Each row of a before or after table is a point. One or more steps were done to the points. Then noise was added and the rows were shuffled. The steps act on how far a point lies along the listed directions, d1 being the first. What was done? A step turns or swaps two directions, mirrors them in a line or flattens them onto one, adds a multiple of one to another, or multiplies one. Angles are multiples of 10 degrees, from the lower direction toward the higher: turns from -170 to 170, lines from 10 to 170 but not 90. Use the fewest steps. Two steps may share a direction if one is a turn and the other turns, adds or multiplies; they go together, in the order done. Otherwise the lowest direction goes first.

Directions:
(1): [30 -19 55]
(2): [7 -60 -25]
(3): [58 17 -25]
Before, 12 rows:
[10 24 -30]
[-8 18 35]
[-9 16 -26]
[5 34 -22]
[-3 -20 -19]
[-12 2 -33]
[18 28 -20]
[-2 35 -9]
[7 -22 0]
[1 8 15]
[-28 -22 33]
[39 -22 24]
After, 12 rows:
[-3 31 52]
[53 -48 39]
[4 8 21]
[11 -23 5]
[-6 -17 -24]
[-21 4 -51]
[1 19 -43]
[18 3 -41]
[-6 28 -23]
[6 5 -54]
[-27 13 60]
[-17 14 -45]
Steps: multiply d1 by 1.6; add 1 times d3 to d2

Directions:
(1): [-18 8 -43 -50 15 -34]
(2): [-34 21 0 -19 -60 24]
(3): [28 50 -12 27 -23 -39]
(4): [-49 -28 -2 38 -10 -39]
(5): [34 -42 18 -26 -38 -29]
Before (8 x 6):
[27 13 -24 -36 -7 -19]
[13 -14 10 0 -21 -4]
[-8 15 1 24 -23 -20]
[-14 -2 -7 -40 -10 8]
[12 7 33 47 38 35]
[1 0 13 -24 -43 37]
[14 -15 -10 -21 1 -33]
[12 -25 8 41 43 18]
After (8 x 6):
[-17 12 1 9 -2 13]
[22 -30 -2 -33 -9 -39]
[-36 51 -10 14 -17 47]
[33 -16 43 39 11 9]
[10 -9 13 0 -16 2]
[-27 27 -19 -14 -1 7]
[43 -61 22 23 5 -21]
[27 10 -26 -36 -6 -18]
Steps: add -1.5 times d2 to d5; flatten d3 and d4 onto the line at 120 degrees

Directions:
(1): [60 17 13 20 -16 -4 -3 13 16]
(2): [14 2 -18 -41 -6 -17 12 42 -28]
(3): [-10 18 44 -29 -15 -15 -37 -6 -3]
Before (14 x 9):
[4 -4 9 18 -2 5 -8 -20 2]
[2 -7 -9 21 6 16 11 10 7]
[22 19 13 -17 -1 6 6 27 8]
[-10 6 -7 -35 -5 -26 5 20 -19]
[-2 -1 12 -29 -6 -5 -10 6 -9]
[-5 -26 -34 -3 11 12 34 4 -6]
[0 8 9 -17 2 0 -9 12 1]
[-21 1 -8 35 16 -5 -5 -42 9]
[-20 0 27 22 9 12 -12 -28 23]
[-25 5 28 -57 -7 -33 -26 -13 -9]
[52 -3 -21 30 1 7 7 26 3]
[-36 6 33 -7 -3 -8 -36 -31 5]
[15 -7 -9 17 6 4 2 0 9]
[51 6 -24 60 25 20 23 -5 25]
After:
[-8 7 25 -1 -5 5 -18 4 5]
[-15 -1 26 -45 -10 -9 -15 -2 -11]
[2 0 -26 -21 0 -20 22 25 -17]
[-24 -9 7 29 17 19 3 -27 21]
[40 17 33 3 -17 -8 -37 14 3]
[0 -6 6 18 1 5 -7 -22 2]
[-2 -30 -57 -3 20 -5 46 3 -4]
[-30 6 5 21 11 -12 -18 -44 4]
[-25 -23 -37 32 20 14 20 -20 6]
[25 38 60 8 -1 -5 -47 -23 21]
[6 0 -14 -1 9 7 9 16 3]
[27 15 2 -6 2 11 14 27 11]
[8 3 15 1 -1 -3 -17 -4 7]
[10 -15 -20 -7 4 6 17 13 -6]
Steps: turn d1 and d2 by -10 degrees; multiply d3 by -1

Directions:
(1): [26 -25 25 24 12 -2 -15 -38 32 -12 50 -18]
(2): [17 60 -6 32 -2 -16 10 9 51 1 -9 12]
(3): [-21 18 1 -6 -45 43 -12 12 16 -22 8 -50]
(4): [3 -18 26 -12 -13 46 -11 -18 32 4 -32 48]
(5): [42 -23 4 -30 3 -17 19 5 24 5 -43 -44]
Before, 9 rows:
[-11 4 -3 -6 -20 5 -13 10 -10 -17 19 -28]
[14 28 -11 2 -3 1 7 8 30 -6 -13 -39]
[40 -23 18 -1 9 5 14 -5 53 9 -33 -3]
[-36 19 -10 7 -12 21 0 21 -28 -3 16 1]
[-8 8 -11 -14 -11 2 8 4 -10 9 -15 -6]
[48 -11 5 5 8 -19 11 -28 26 8 -4 -15]
[-15 4 -12 -21 8 0 3 16 -38 2 -2 11]
[-11 25 -8 10 14 10 2 3 -21 2 -10 27]
[-18 40 -21 7 -9 -24 16 38 -5 4 -25 3]
After, 9 rows:
[11 -3 -3 12 18 -37 -6 -5 -19 -7 36 -5]
[33 -8 -6 -4 33 -30 12 -5 10 5 -8 -32]
[-6 34 -9 7 9 12 3 6 -6 1 -21 20]
[23 -17 3 -16 -27 18 3 -13 11 -3 -9 -51]
[-9 22 -10 29 26 -26 11 8 -18 8 25 26]
[-16 17 -17 -7 12 -9 6 19 -38 2 9 15]
[21 -49 29 -29 -18 50 2 -7 44 5 -49 -5]
[-2 -3 -9 -10 9 -14 10 -6 -16 13 -9 12]
[3 23 -23 6 17 -60 26 35 -12 12 -22 -6]
Steps: mirror d1 and d3 in the line at 20 degrees; turn d2 and d5 by 40 degrees; multiply d4 by 2

Directions:
(1): [40 41 14 -36 8 -4 38 11 21 24 -17 11 53 1 -22 -17 1 -13]
(2): [-7 -35 1 3 36 -38 34 -20 0 -11 32 22 24 3 -13 -4 -1 60]
Before:
[6 20 -1 3 -23 13 -19 18 -2 10 -17 -14 -12 0 7 0 -9 -28]
[-9 3 -6 2 -20 8 -21 -5 -2 -8 -8 -11 -15 7 4 -1 -4 -16]
[-26 -22 -2 20 2 5 -14 -9 -13 -13 4 -3 -16 -4 14 11 -2 7]
[34 17 15 -26 28 -24 60 -11 29 12 -1 24 54 -4 -30 -12 -9 19]
[-10 -13 -15 9 6 -1 -8 -6 -3 -16 7 5 -8 3 7 1 -2 23]
[-2 -6 3 8 2 -9 6 -8 4 2 7 1 -5 -3 -2 12 -7 7]
[-4 -7 4 -2 2 10 -5 -5 -2 -1 -3 -10 -6 -4 5 -2 -4 -1]
[-16 -33 -13 32 4 -3 -10 -16 -9 -11 17 9 -25 -6 0 3 5 18]
After, 8 rows:
[-7 18 -5 16 -38 40 -42 6 1 -1 -28 -24 -52 -10 18 16 -9 -56]
[-9 -13 -14 8 8 -3 -5 -6 -2 -16 8 7 -5 3 6 0 -2 25]
[-10 -33 -10 26 14 -12 5 -19 -5 -9 21 16 -9 -5 -7 -1 5 29]
[-15 -22 4 9 19 -12 12 -13 -5 -9 11 10 12 -2 2 4 -2 26]
[22 19 7 -14 3 -12 21 12 9 16 -7 6 30 2 -12 -11 -8 1]
[-4 -6 2 9 -1 -5 1 -8 3 1 6 -1 -10 -3 1 14 -7 3]
[0 -8 6 -7 10 3 6 -7 0 1 0 -5 5 -3 0 -5 -4 7]
[5 3 1 -13 3 -15 15 -10 8 -3 1 6 23 9 -13 -10 -4 11]
Steps: mirror d1 and d2 in the line at 140 degrees
